Each row is a point. Each copy is the shape, with its points in the same order, turned, moved and blurred by noise. Say if it was mirrored as well.

Shape (8 x 2)
[[-34 -51]
 [ -9  20]
 [-54  23]
 [ -2 -16]
 [ 14  52]
 [-53  14]
 [-10 -25]
 [ -6  20]]
Copy 1 (8 x 2)
[[-55   2]
 [ 18  10]
 [ -2  56]
 [-13 -11]
 [ 54   5]
 [-15  52]
 [-25  -6]
 [ 15   6]]
Copy 1 is: only turned
Copy 2 (8 x 2)
[[-24 -50]
 [ 16  18]
 [ 45 -11]
 [-21   6]
 [ 20  59]
 [ 36 -25]
 [-15 -12]
 [ 15  16]]
Copy 2 is: mirrored

Shape (8 x 3)
[[-22  11   4]
 [-10  35   8]
 [ 44  24  31]
 [ 31 -39 -14]
 [ -9  50  20]
 [ -8 -45 -14]
 [  0 -49 -12]
 [-11   4  38]]
Copy 1 (8 x 3)
[[ 25  10  -9]
 [ 14  29  10]
 [-13   5  51]
 [-34 -37 -13]
 [ 21  43  19]
 [ -3 -45 -36]
 [-12 -49 -32]
 [ 27  -7  13]]
Copy 1 is: mirrored
Copy 2 (8 x 3)
[[ -5  -3 -19]
 [ -2  12 -40]
 [ 54  36 -34]
 [ 24  23  42]
 [  1  12 -60]
 [ -1  -6  41]
 [  8  -1  42]
 [ 27 -16 -25]]
Copy 2 is: mirrored
Copy 3 (8 x 3)
[[ -4  15  15]
 [-16  34   2]
 [ 13  25 -46]
 [ 26 -42 -13]
 [-29  51  -7]
 [ 24 -35  21]
 [ 26 -39  18]
 [ 26  38  -3]]
Copy 3 is: only turned

Shape (8 x 4)
[[-22 -46  25 -11]
 [ 36 -25  -2  19]
 [-35   4  10 -18]
 [-33   1  40  23]
 [-30  21  -4  23]
 [-14  21   3  -3]
 [ 17  21   5  17]
 [ 55 -32  16  16]]
Copy 1 (8 x 4)
[[ 43   9  46  -5]
 [ 31 -25 -18 -10]
 [ -8  24  34  -7]
 [  7  38  12  34]
 [-27   7   4  20]
 [-16  20   8  -7]
 [ -5   9 -29  -7]
 [ 60 -18 -26 -14]]
Copy 1 is: only turned
Copy 2 (8 x 4)
[[ 26 -17  35  21]
 [ -4 -33 -31  18]
 [ -7  27  33   2]
 [-37 -10  45   5]
 [-43  20  16  14]
 [-20  23  11  -7]
 [-34  -2 -20 -12]
 [  4 -54 -32   1]]
Copy 2 is: mirrored

Shape (9 x 6)
[[ 16   0  21   7 -24 -11]
 [-36 -35 -17   4 -13   2]
 [-20 -58  -6 -18  -8  -3]
 [-32  38  18  21   7  21]
 [-21 -49 -27 -34  18  10]
 [  0 -15   3  -1 -42  34]
 [ 12  16   4  11 -39   0]
 [ 14  28 -18  10 -29   4]
 [ 30  15 -14  36  -7  15]]
Copy 1 (9 x 6)
[[ -6 -15 -12   0 -14  12]
 [ 18 -15   4   5  51  32]
 [ 36 -39   7  -8  44  13]
 [-43  28   9  22  25   0]
 [ 50 -16   9 -12  60 -10]
 [-14 -29 -40  -3  32  11]
 [-17   0 -33  -3  -6  22]
 [ -6  23 -42  -2   2  17]
 [  2  17 -44  36  -5   5]]
Copy 1 is: mirrored
Copy 2 (9 x 6)
[[ -8  13  -8   6 -17   0]
 [  5 -27 -23  -6  41   6]
 [ 34 -38  -9   0  25  -4]
 [-26  30   7  -3  28  51]
 [ 33 -44  13 -27  39   0]
 [-19 -32 -18  -2 -12  26]
 [-28  12 -20  -9 -18   9]
 [-40  14 -12 -29  -8   5]
 [-56   3  12  -5   2  -5]]
Copy 2 is: mirrored

Shape (12 x 6)
[[ 27  14  -4 -19 -13  16]
 [-18  -9   6 -19   6  11]
 [-21  14   2  -3  15 -37]
 [ 32  10  -3  -7 -10   1]
 [ 33  24   0 -21  -1  -9]
 [ -7  22  -9   2  24   5]
 [ 15  17  21 -16   7  10]
 [-17   8 -21   9  -3   7]
 [-32 -24  13   3  -3   9]
 [-31 -40  -1   4  31   2]
 [-25 -16  -9  60  -6  -3]
 [ 35  15 -12 -12 -19  -3]]
Copy 1 (12 x 6)
[[ 24  46 -11  21  -5  -4]
 [ -1  16   4  -6 -11  23]
 [ 16   1  -6 -39 -16 -15]
 [ 29  37  -3  14   4 -17]
 [ 30  52 -12  -3  -3 -20]
 [  0  13 -30 -15   4  -6]
 [ -2  48  -2  -3  -6  -9]
 [ 10  -9 -19   7  -9   2]
 [-10  -9  20   0 -12  17]
 [ -7 -16  15 -24  17  29]
 [ -5 -47   8  13  12 -21]
 [ 40  38  -9  17  -4 -19]]
Copy 1 is: only turned
Copy 2 (12 x 6)
[[-15   5   3 -32   0  19]
 [-23  -6   0   8  10 -15]
 [ 30  10 -17   3  16 -27]
 [  3   0  11 -28  -3  17]
 [  5  18   8 -39  11  13]
 [  4   6 -16  11  17  14]
 [-14  23  14  -9   7   6]
 [  4 -16 -26   3   0   7]
 [-14 -21   1  22  -9 -25]
 [ -2 -34  10  39  23 -24]
 [ 32 -37 -10  40 -28   4]
 [  3  -3   4 -43  -2  25]]
Copy 2 is: only turned

Shape (14 x 8)
[[ 10  22   6 -18  -8   8   0   8]
 [-29  24 -15 -20   8 -18 -11   7]
 [ 24  28  38  -9  19  -7  18   5]
 [-20   2  54 -18  -1  16   8  11]
 [-12  22   3  -1  -7  -5  10 -32]
 [  1 -60   8   1  32 -11 -38   0]
 [ -2 -13 -13  -2  -5  27  15 -12]
 [-14  27  -6  -8  -1 -15  17   1]
 [ 26  24   6 -13  -4  -8  14   3]
 [ -5  28 -13 -16   6   9 -22 -11]
 [-16  22  -6  19  -1 -14   8  11]
 [-19  26   1  20  -5  -6  13  -2]
 [ 23  -6  -6 -20 -14 -12  -7  -1]
 [-25  29  50  34  14 -16   2   2]]
Copy 1 (14 x 8)
[[ 20   4   6   5 -15  15  16 -15]
 [ 19 -10 -28 -20  11   3  23 -19]
 [ 28 -25  37  21 -16  -5  14 -31]
 [ 30 -40   1  20 -39  16  31   4]
 [ -2  -2 -17  13 -19 -19   3 -15]
 [  3 -56 -25  32  28  48 -31  -4]
 [-29  -7  -7  10 -20  25   1  -7]
 [  7  -7  -3 -13  -3 -13  17  -9]
 [ 20   2  23   2 -13   4  -2 -21]
 [ 13  11 -27  13   3  11  15 -31]
 [  3  -4   0  -1  14 -15  20   8]
 [ -4  -1  -4  10   0 -19  21   7]
 [ 18   1  -1   0 -10  22 -25 -13]
 [ 26 -36   5  40   7 -32  31  12]]
Copy 1 is: mirrored
Copy 2 (14 x 8)
[[ -9  -2 -28 -11  14 -19 -11  14]
 [-54 -12 -21   6  24 -13 -24  -1]
 [ -4 -31  -4 -35   5 -37   4  10]
 [  0  -8  15 -28  -1 -18 -48  10]
 [-35  -8 -19 -11 -17   2  -1  -5]
 [  4   4  36  43  25 -19 -14 -41]
 [  7  -5 -27   5   4  20 -15 -10]
 [-37 -24 -21  -6   7  -2 -10  13]
 [ -8 -21 -26  -9   5 -24   7  17]
 [-34  11 -34  -8  21 -13  -9 -13]
 [-39 -17  -3  -3  19  11   2  20]
 [-36 -13  -5 -15   8  17  -1  17]
 [ -6  -3 -22  23   2 -26  -2   7]
 [-38 -13  41 -40   6  -1  -3  14]]
Copy 2 is: only turned

Shape (13 x 9)
[[ 12  14  -1  22 -38  -8  -7   7  20]
 [ -4 -21 -17  30  25 -27 -28  41  20]
 [-40   4   1 -11  16  -1  23  21   1]
 [-20 -39 -32 -23  -4   6  10  16  13]
 [ 31   9 -12  -9  -3 -29  17   0   7]
 [  4 -46  -2 -13  -4   6 -11  -8   6]
 [-18   9  -1 -23 -18   0   4 -16  14]
 [-14 -17 -19  11   3 -21   7   8   6]
 [  6 -19   9   1   6 -23 -12  11 -23]
 [ 11  16  31  -6  12  -1 -24  20  -4]
 [-11  -4 -31  -1  18  -5  -2  12  -4]
 [  7  -4  19 -20   2 -34 -40   6  -8]
 [ -3   0 -22 -18   0 -25  -7  18  -5]]
Copy 1 (13 x 9)
[[ 20  17 -34  14 -18  -2   0  13  12]
 [ 51 -31 -27  -5  40  -9  23  13  12]
 [-26 -18  -1 -18  21  -1  29  29  14]
 [ -1 -31 -13 -47   5  21  -3  17  28]
 [  0  23 -25 -23  12 -27 -12  -5   2]
 [ 28 -24   7 -32 -15   7 -11  15  -8]
 [-23 -12  -2  -1 -11  -2 -16  13  10]
 [  8 -20 -17 -17   5 -11  23   0  17]
 [ 18 -15 -19 -20   4 -13  16   7 -34]
 [ 12   5  -7  10  25  -6  -4  33 -36]
 [  5 -16  -8 -17  25   6  14  -7  13]
 [ 18 -27 -18   2  11 -21 -18  17 -44]
 [ -2 -17 -28 -18  21  -3  -3  -1  -3]]
Copy 1 is: only turned
Copy 2 (13 x 9)
[[ 17  13   6  26   5 -22  10  -8  38]
 [  2 -60  41   7  22  -3  14  -7  25]
 [-28 -10  -6   1  28   7   8  19 -17]
 [-11 -22  13 -11 -14  -7  11  51   4]
 [ 32 -10 -16 -13  16 -27  -9   2  16]
 [ 22  -6  26 -14 -25   0  15  19  -6]
 [ -3  28  -5 -11   5   4   3  15  13]
 [ -2 -31  -3   0   0   3  10   8  15]
 [  8 -21  13 -12  -4 -17  10 -24 -12]
 [ 10  11  34  -1  32 -18  -1 -24 -13]
 [ -9 -28  10  -4   5   0 -17  12   7]
 [  8   0  32 -38  10 -19  12 -33   4]
 [ -9 -18   6 -22   7 -23  -5   3  13]]
Copy 2 is: only turned
Copy 3 (13 x 9)
[[ -6  30  -9 -31 -24   2   6  28   2]
 [-41  -4 -26  -9  28 -37  10  34 -18]
 [-15 -28 -10  18   1  27   5  -4 -15]
 [-17 -39  11   8   0  -3 -22  23  19]
 [ -4  -4  -7 -48   9   9  17   1  24]
 [  5 -11  36  -5  11 -19  -8  21   9]
 [-12   4  21  -6 -17  24  -8  -8   9]
 [-23 -25  -4 -18  -5  -9   4  13  -7]
 [  5 -10  10 -31  28  -2   2  18 -25]
 [  9  31  -5  -5  35  13   7   6 -18]
 [-14 -22 -14 -11  10 -10 -14  -3  -3]
 [-16  21  23 -32  43   9  -2  12 -19]
 [-22 -14  -6 -27  20  11 -16   8   0]]
Copy 3 is: only turned
Copy 4 (13 x 9)
[[-16  -6  14  13 -19  10 -10 -47  -2]
 [ 13 -24   5  36 -40 -44 -33   0  -5]
 [ -9   6  -2 -18 -18 -17  -7  26  29]
 [  1 -24 -42 -20 -35  -1 -17  12  -3]
 [ 25 -11  24 -27 -18   0 -22 -30  -4]
 [ 18 -15 -27  -2 -17   5   6   2 -33]
 [  2  20 -15 -18 -11  18  -4 -15  10]
 [  1 -11 -11 -10 -21 -29 -17 -10  -2]
 [  8  -3  15   0  -4 -18 -17   8 -33]
 [ 14   7  36  23  -6  13  -9  13  -4]
 [ 12 -18 -11  -6  -6 -17 -31   4  10]
 [ 24  27  18  14 -14   2 -28   3 -35]
 [  9  -1   0 -13 -18  -5 -43   0  -6]]
Copy 4 is: mirrored

Shape (14 x 11)
[[  9  30  21  -9  29  -1  -5   0 -20  19  -6]
 [-17 -50 -32 -37  -8 -35  30  -9  22 -10 -20]
 [-14  12   6   2  -9   8  -6   9 -49  21  20]
 [ -8  12  17   8  -3  42   3  15 -12  29  -4]
 [ -3  17   9  28 -10  -6   6  -6 -17  15 -18]
 [ -7 -36 -23  -4   6 -40 -10  23  26 -13  -4]
 [ -4 -23  29   7  30   2 -24 -13 -28 -14 -16]
 [  6  27 -19   2 -10  20 -13 -21  -8  23   2]
 [  3 -12  -4 -26 -18 -23  -2  -2  24 -38 -12]
 [ 18 -28  -2 -17 -19 -33  17  -7  28  -2   3]
 [ 22   0   9   8  37   7 -13   8 -45 -19 -35]
 [  2  23   1  21  18  15  15  -9  -6  -5  25]
 [ 23  17   2  -1  -8  18  15   4 -25   2  -9]
 [ 27 -26  19  19  38   6 -29   1 -39   2  -5]]
Copy 1 (14 x 11)
[[ 24 -18  -1  20 -30  15 -21 -25 -22   5  -2]
 [  4 -41  -7 -52  52 -19   9  -7  -4 -11  32]
 [  7 -23  -5  19 -52  -4  25   3 -15  -1  -8]
 [ 35 -17 -17   9 -42  16   5  -4  23 -11  -7]
 [ 25 -14  22  17 -15   2  18 -20  15  13   3]
 [-14 -14  14 -22  23 -27 -16   4   7 -26  33]
 [-10  -9   9  -6 -32  37   0 -16  -5   7  47]
 [  7 -23 -29  26 -18  -7   7 -23  17  18 -13]
 [ -6  12  -8 -31  30  -9   6 -32  -6 -20  18]
 [  3 -11   2 -12  51   0   7  -2  -7 -14   7]
 [-10 -31  23   1 -42  33 -17 -49  -3 -10  24]
 [  0  -7   5  -6 -24   9 -11  -1   8  24 -31]
 [ 11 -25  -2   5 -21  17  15 -31   6  -9 -22]
 [-25 -28  17  21 -37  44 -12  -8   3  -4  33]]
Copy 1 is: only turned
Copy 2 (14 x 11)
[[ 15 -19 -22  -4  18  -9 -22   9 -10  23 -10]
 [ 16  -7  35   1 -20 -28  37 -17 -21 -60  20]
 [-23   7 -10  -6  50  -5   1  18   3  15   1]
 [  2 -28 -10  10  46  14  10  14  20   8 -24]
 [ -9 -17 -25  28  26  -7   8 -14  -2  11   5]
 [-16  -2  22  -4 -34   1  28 -19 -35 -27 -11]
 [ 18  -7 -11 -14  34  25   2 -27 -43   8   3]
 [  7   5 -43   3  16  -9  22   9  23   2  -9]
 [ 14   5  24  -7 -28  -4  19 -41   4 -11  10]
 [  3 -17  19   1 -32 -10  38  -8  -5  -9  26]
 [ 35  14  -7  18  31  12 -10 -14 -42  24 -17]
 [ -2  -2 -28  16   8  27 -13  14  10  -2  12]
 [ 18   4  -3  25  23  -3   8   7  13  20   1]
 [ 18   1 -16  -5  30  30  15   3 -56  31  -6]]
Copy 2 is: only turned

Shape (16 x 12)
[[-39  -4 -13  13 -16   7  13 -28   3 -42   1 -12]
 [  3  -6  29   5  21 -40  25  16  -6  12  -4 -24]
 [-36  -4   8 -23  34  -1   2 -12 -14  14  22   7]
 [ 26  -9  23  -9  34 -39  21  -5   6  27 -18 -12]
 [-11  28  27  -6  30  -1 -16 -35 -12  -2  54  23]
 [-11 -20 -11  -4 -26   6   5   6  18 -26  33  -3]
 [  2  18  -1   6  -2 -39  16  11   8  15 -13   4]
 [-27  28   6 -19   9   8 -26 -59  -1   1  47  15]
 [ 21   0  -5  30   6 -11  37  23  -5  24  -7 -28]
 [  0  31  28 -39  23   5  10 -21 -22 -17  33  24]
 [-13  -5 -14  10 -15  -6 -12  13 -16 -31   3   8]
 [-25  -4  13  10 -46 -11  17 -10 -16  -2  14  11]
 [ -2  13  23  11  11  -7  25  14  21  20 -13  10]
 [  7  12  26 -36  11   9  -8 -29 -32  25  16  19]
 [ 12 -24  20  26  13 -10  12  10   2  -2 -10   3]
 [-16  20  30   6   3 -14  -7   9  17   3 -18 -37]]
Copy 1 (16 x 12)
[[ 14  -4 -10  15  31 -14  30 -16  38  39 -10 -29]
 [  5  15  -3 -19 -33 -30   9   3  13  30  -8  37]
 [-11 -10   2 -37 -10 -30  21  -2  27 -11  -3 -19]
 [  2  15   8  -8 -24 -30   0  -4   6  -1  -8  57]
 [ 10 -51  -2 -19  -5 -39   1  30  17 -21   1 -25]
 [ 11 -12 -43  -4  20   4  38 -12  -1  22  -1 -13]
 [  4  27   5 -12   4 -15  16  27  -6  23 -14  24]
 [ -6 -58   1  -5  25 -34  21  17  20 -28 -19 -34]
 [ 19  29 -11 -27  -5  16 -13   9  14  31 -19  45]
 [ 17 -44  30 -23 -12 -16  22   8   4 -20  10 -17]
 [ 11   8 -15 -14  24 -11   5  -7 -12  39   0 -28]
 [-16 -24  -3 -11  25   0  31   7  15  53   7   1]
 [  1  30   1   3 -12   4  11  27  16   9   9  25]
 [-21 -42  27 -25  -2 -12  -1  -3   0 -25   0   1]
 [  3  19 -15  -2  -8 -11 -11  -3  13  30  21  25]
 [ -4  15  -2  20 -31  -7   6  10  13  31 -39   3]]
Copy 1 is: mirrored
Copy 2 (16 x 12)
[[-14   6   5  -2  54  13 -20 -40  -4 -22  17  -2]
 [  5 -33 -26  -3 -16   4 -25   2  -7 -22 -37 -28]
 [-35 -25 -25  21 -19  -2   5 -44 -20 -13   3   2]
 [-27 -26 -13  -6 -21  -6 -13  15  -3 -11 -54 -23]
 [-33  10 -35  10 -21   0 -13 -26 -53  18  18  22]
 [ -1   5 -24   9  35  31  16  -6   8 -10  25  -6]
 [  2   2 -23 -12   1  14  -3 -13  -6 -18 -51  -5]
 [-46  32 -19   5  -7  -4  -1 -47 -31  20  29  16]
 [ 25 -31 -24   5  15 -15 -13   6  16  -6 -48  -2]
 [-30 -15 -26 -24 -14  -2   9 -19 -60   4  16  13]
 [  7   1  -8  -7  20  31  -5 -16  -2 -36   7  28]
 [ 23  27  -7   6  19  -2   9 -25 -21 -34   6 -13]
 [  7 -19  -8  11   6  16   2 -11 -26   3 -53 -13]
 [-24  -3  -1  -6 -35 -21  24 -15 -36   3   6  12]
 [  2 -23   0  23  10  13 -17  17 -10 -20 -26   0]
 [ 12 -17   5 -12 -10  29 -35 -27   1  10 -26 -20]]
Copy 2 is: only turned
Copy 3 (16 x 12)
[[ 20 -36  13  18 -24 -44  -3   3  -6 -20  12   0]
 [ 26   1  18 -22  29  15  11  17 -23  12  -4  20]
 [ -9  30  10   4 -10  -7   2  15  -3  13  38   8]
 [ 29  18  23 -23  25  37   4  11   0  16 -20  10]
 [-17  50  26  29  -1 -13 -10  40  -1 -32  18  10]
 [-12 -36  -2  31  15 -26  18   9  -3 -10   5 -15]
 [  4 -10  10 -35  15  -5   7  24   7   8 -26  19]
 [-28  43  26  22 -31 -21  -5  25   6 -44  22 -11]
 [ 23   0   2 -12  32 -16  13 -11 -15  24 -42  27]
 [-29  25  32  20  16   3 -37  18   6 -27  32  26]
 [  0 -28 -24   7   6 -30 -19  27  -7  -3   1   5]
 [-28 -28  24  -2  -6 -34  -7  22 -32   3  -9  -6]
 [ -1  -5  18  -1   2  10  14  19   2  20 -24  44]
 [-35  44  16   6  -1  14 -35   6  -7  -1   4   0]
 [ 27 -11   6  18  14   9  -1  24 -13  20 -20  16]
 [ 13  -9  -4 -18  -9  17  18   6 -23 -23 -12  37]]
Copy 3 is: mirrored

Shape (18 x 12)
[[ -8  20 -10  21 -17   0  -6 -14 -12  -4   4  -1]
 [  4  -6   1 -14  27  12 -14  -5  11 -10  22  22]
 [-23   1  -6  19 -23 -27   9 -22  25  27   9 -18]
 [ 15   1   1 -11 -15 -20   5  10 -17   5  27  21]
 [-29  21 -17   2  -8  20 -22  15 -13  24  -8  -2]
 [-14   5   5  16  -8   6  -3   8  20  -7   5 -21]
 [  0   2  36  -8  22 -29 -13  26 -26  22  26 -22]
 [ 12   9  16   9 -18  22  -4 -11  14   9  30  13]
 [-10  16 -15  16  10  -2   7 -10  22  10   9 -27]
 [ 21   0   9 -23   7  -3  19 -26 -12   9 -15  12]
 [ 12 -25 -12  23   4   1  -5  -1  27  13  -6 -25]
 [ 19  18  19   3 -17 -32   7  22  17 -16   0  19]
 [ 12 -17   3 -25 -24  20  27  25 -21  -7  -7  18]
 [-21 -18  -3  19  16  14   9   6 -18   1 -13 -18]
 [ 12  21  -9 -18  27 -12  -7  10  -8 -18 -18  24]
 [-25  -7   3  29  21  22  -3  20  11  -7  -6  -1]
 [ 18 -15  10 -25  -9 -18   8   7   8 -27 -17 -10]
 [-16 -22  36  28  15   2 -18 -21  -2  18  27  -9]]
Copy 1 (18 x 12)
[[ 16   9 -18  20   2   4  31  -3 -16   3  11  23]
 [ -5  -3   5  15   8  37   7  -8  17  10   4 -21]
 [-20   6  -9 -10 -12 -16  21 -12  -4 -13  25  45]
 [  5  31   1   0  24  25  -3 -13 -24  -9   7   3]
 [ 21  -7 -29  27  18 -11  12  -2  13 -16 -18  24]
 [  7  -1 -18  -6 -21   7  18  14   3   3  -3  19]
 [-13  31   8  25 -19  23 -16   9 -18 -47 -21   5]
 [-11   2   1  -3  18  36  34   2  -8  10  -8  21]
 [  6 -18  -1   6 -22   7  11  -2   3  -5  18  33]
 [ 11  10  41   9  22   0  26  -3  -7 -14  18 -11]
 [-10 -13  11   1 -20 -15  -4  11  -6  24   5  21]
 [ 23  45   9 -26 -11  21  12 -17  -9   4  -6   6]
 [ 27   8   1 -21  42   0   3  19 -20  -5  -8 -23]
 [  8 -22 -11  19 -13 -19  10  12 -18 -11  -3 -11]
 [ 42  20  14  20   2  15   2 -21  13  -1   3 -22]
 [  8 -24 -22   6 -24  -2  14  -3   1   7 -22 -11]
 [ 20  31  19 -19  -6  -2   2  25   1   5  17 -14]
 [-49   1  -4  26 -20  10  29   7 -16  -8 -11   3]]
Copy 1 is: only turned
Copy 2 (18 x 12)
[[ 17  -5  24  10   5   0  18 -17 -12   2  10  17]
 [-25 -19 -11   5  14  10  13   4  27 -13  -1   3]
 [ 38 -19  15  -5 -14 -14  29  10 -18  24 -10 -13]
 [-12  10  -8  26  10 -11   0   0   1  23  21  -6]
 [ 22 -29  23  -4   0  21 -18 -27  -3  -1  18  -6]
 [ 22 -17  -4   8 -23   5   9  -7  -8 -10 -13  10]
 [-17 -12 -15  11 -11 -40 -23 -36  10  21 -17 -18]
 [ -3 -21 -12  21  -7  -2  38  -9  -6 -10  25  -3]
 [  9 -13  21  -5 -24   6  22  -4 -10  -3 -23 -10]
 [-28   4   0 -28  14 -19  10   5 -19   0  18   8]
 [  6 -30   3   9  -4  -4   7  21 -30 -16 -29  -6]
 [  4  22 -38  16   8   8  12 -10 -21  23  -4  10]
 [ -7  15 -16   8   0  -3 -26  16 -12 -15  44  14]
 [ 16 -10  18  -7  -1 -16 -20  -2  -3 -34 -11   6]
 [-25  12  -5 -12  28  23 -11 -14   1   5  -7  14]
 [ 27 -15  -5   3   3   8  -5 -10   8 -41 -19  -1]
 [-13   5 -25  -4  -7  -4  -9  21 -19   9  -8  35]
 [ 13 -43  -5  11   4 -45  22 -15  13 -14 -15  -8]]
Copy 2 is: only turned
Copy 3 (18 x 12)
[[-35  -8 -17  -6 -15 -27  11  -8  -5 -13  -4 -10]
 [  5  28   2   2  -4   5 -16   4 -26   0  -2   8]
 [ -6  -3 -21 -30 -17 -12  28   3  33 -25 -27  -3]
 [  7  14 -28  19 -17  -6  13 -24 -12  14 -15 -10]
 [-10  -3  -3 -21   7 -60  -7 -16   6  -2   8  -3]
 [-27  -1   5  -5   0  -8   5  10  19  -1 -11  -4]
 [ 13  18   3  19 -46 -24   1 -11  28  32 -16  25]
 [ -2 -17 -19  10   4   2 -17 -11  -5 -10 -27   6]
 [-20  -1  15 -28 -14  -7  17  -3  11 -15 -14   6]
 [ 29  -6 -14  -6 -34   2   4  -1 -19  -8  17 -21]
 [ -5   4  16  -3  -3   8  14  -7  37 -32   5  -2]
 [ -9  -5 -24  21   1  13  40   4   0  27   0   6]
 [ 17  -4  -7  19   3  -9   0 -10 -10  19  12 -56]
 [ -8  11  29   6 -23 -36   4   8   9 -15  -3 -26]
 [  2  17   3   2 -10 -13  18  -3 -29  18  39  10]
 [-18   8  32   9   5 -29   4  24   4 -11  -6  -3]
 [ -5   6  -9  10 -15  22  15   8  16  19  30 -24]
 [  5  13  -3  15 -29 -16 -16  20  19 -32 -29  14]]
Copy 3 is: mirrored
